Every row gives one point. The points of each table are mixes of a few directions, plus a little noise. How many directions does each table use, and how many do they share? Where both have some left over, give the other angles between the two spaces (their principal angles), to ten degrees, smallest first.

First (4 x 3):
[[-0.38  0.05 -0.15]
 [ 0.66 -0.13  0.17]
 [ 0.17 -0.08 -0.11]
 [-0.45  0.16  0.08]]
Second (6 x 3):
[[ 0.16  0.16  0.57]
 [ 0.09 -0.02  0.02]
 [ 0.03 -0.03 -0.07]
 [ 0.32  0.02  0.32]
 [-0.64  0.04 -0.40]
 [ 0.05 -0.17 -0.44]]
Directions: first 2, second 2, shared 2

First (9 x 8):
[[-0.56  0.21  0.03  0.05 -0.54 -0.24  0.05  0.17]
 [ 0.27 -0.10 -0.01 -0.02  0.26  0.12 -0.03 -0.08]
 [-0.08  0.03  0.00  0.01 -0.09 -0.04  0.01  0.03]
 [ 0.28 -0.11 -0.02 -0.03  0.27  0.12 -0.03 -0.09]
 [-1.00  0.39  0.06  0.10 -0.98 -0.44  0.10  0.31]
 [ 0.08 -0.03 -0.01 -0.01  0.08  0.04 -0.01 -0.03]
 [ 0.60 -0.23 -0.03 -0.06  0.58  0.26 -0.06 -0.18]
 [-0.25  0.10  0.01  0.02 -0.24 -0.11  0.02  0.08]
 [ 0.67 -0.26 -0.04 -0.06  0.65  0.29 -0.07 -0.20]]
Second (8 x 8):
[[-0.28  0.28 -0.29  0.43  0.08 -0.19 -0.36 -0.26]
 [ 0.07 -0.15  0.20  0.12 -0.30 -0.10  0.22  0.00]
 [ 0.21 -0.05 -0.03  0.00  0.04 -0.43 -0.08 -0.29]
 [ 0.19 -0.12  0.04 -0.32  0.30  0.44  0.09  0.22]
 [-0.08  0.07 -0.11  0.24  0.23  0.47 -0.10  0.09]
 [-0.29  0.16 -0.12 -0.46  0.37  0.88 -0.03  0.59]
 [ 0.36 -0.25  0.22 -0.07 -0.23 -0.48  0.20 -0.22]
 [-0.19  0.05  0.09  0.06 -0.49 -0.60  0.07 -0.13]]
Directions: first 1, second 4, shared 1

First (10 x 12):
[[ 0.02  0.35 -0.01 -0.16  0.25  0.11  0.35  0.14 -0.42  0.39 -0.18 -0.08]
 [ 0.41  0.00  0.34 -0.09  0.47 -0.49  0.10 -0.08 -0.20 -0.53  0.04 -0.15]
 [-0.11 -0.06 -0.10  0.10 -0.24 -0.19 -0.57 -0.15  0.58 -0.05  0.18  0.41]
 [ 0.19  0.13  0.17 -0.07  0.28 -0.40 -0.14 -0.08  0.06 -0.21  0.07  0.13]
 [-0.30 -0.47  0.16  0.16  0.00  0.16  0.19  0.01  0.03 -0.60  0.21 -0.59]
 [ 0.89 -0.03  0.04 -0.09 -0.04 -0.36 -0.11 -0.12 -0.19 -0.09 -0.26  0.38]
 [ 0.26 -0.26 -0.15  0.07 -0.38  0.24  0.06  0.01 -0.11  0.07 -0.18  0.03]
 [-0.57  0.14 -0.31  0.06 -0.33  0.50 -0.03  0.12  0.17  0.60  0.00  0.08]
 [-0.33  0.28  0.21 -0.10  0.53 -0.10  0.26  0.09 -0.17 -0.07  0.14 -0.33]
 [-0.47 -0.07 -0.36  0.13 -0.53  0.54 -0.12  0.07  0.25  0.49 -0.02  0.11]]
Second (9 x 12):
[[ 0.61 -0.22  0.04 -0.02 -0.11 -0.04  0.16 -0.03 -0.31 -0.17 -0.23 -0.01]
 [ 0.00 -0.43 -0.14  0.18 -0.49  0.15 -0.27 -0.09  0.33 -0.18  0.06  0.09]
 [ 0.86  0.14  0.20 -0.22  0.37 -0.21  0.51  0.05 -0.80 -0.04 -0.38 -0.11]
 [-0.53  0.55  0.08 -0.14  0.51 -0.09  0.09  0.10  0.00  0.29  0.15 -0.06]
 [-0.02  0.01  0.00  0.00  0.01  0.00  0.00  0.00  0.00  0.00  0.01  0.00]
 [-0.67  0.50  0.04 -0.09  0.41 -0.05 -0.01  0.09  0.14  0.29  0.22 -0.04]
 [ 0.38 -0.78 -0.19  0.27 -0.81  0.20 -0.32 -0.15  0.31 -0.38 -0.06  0.13]
 [-0.01  0.19  0.06 -0.08  0.22 -0.06  0.12  0.04 -0.14  0.08 -0.02 -0.04]
 [-0.62  0.03 -0.10  0.10 -0.11  0.10 -0.28 -0.01  0.46  0.08  0.25  0.05]]
Directions: first 4, second 2, shared 2
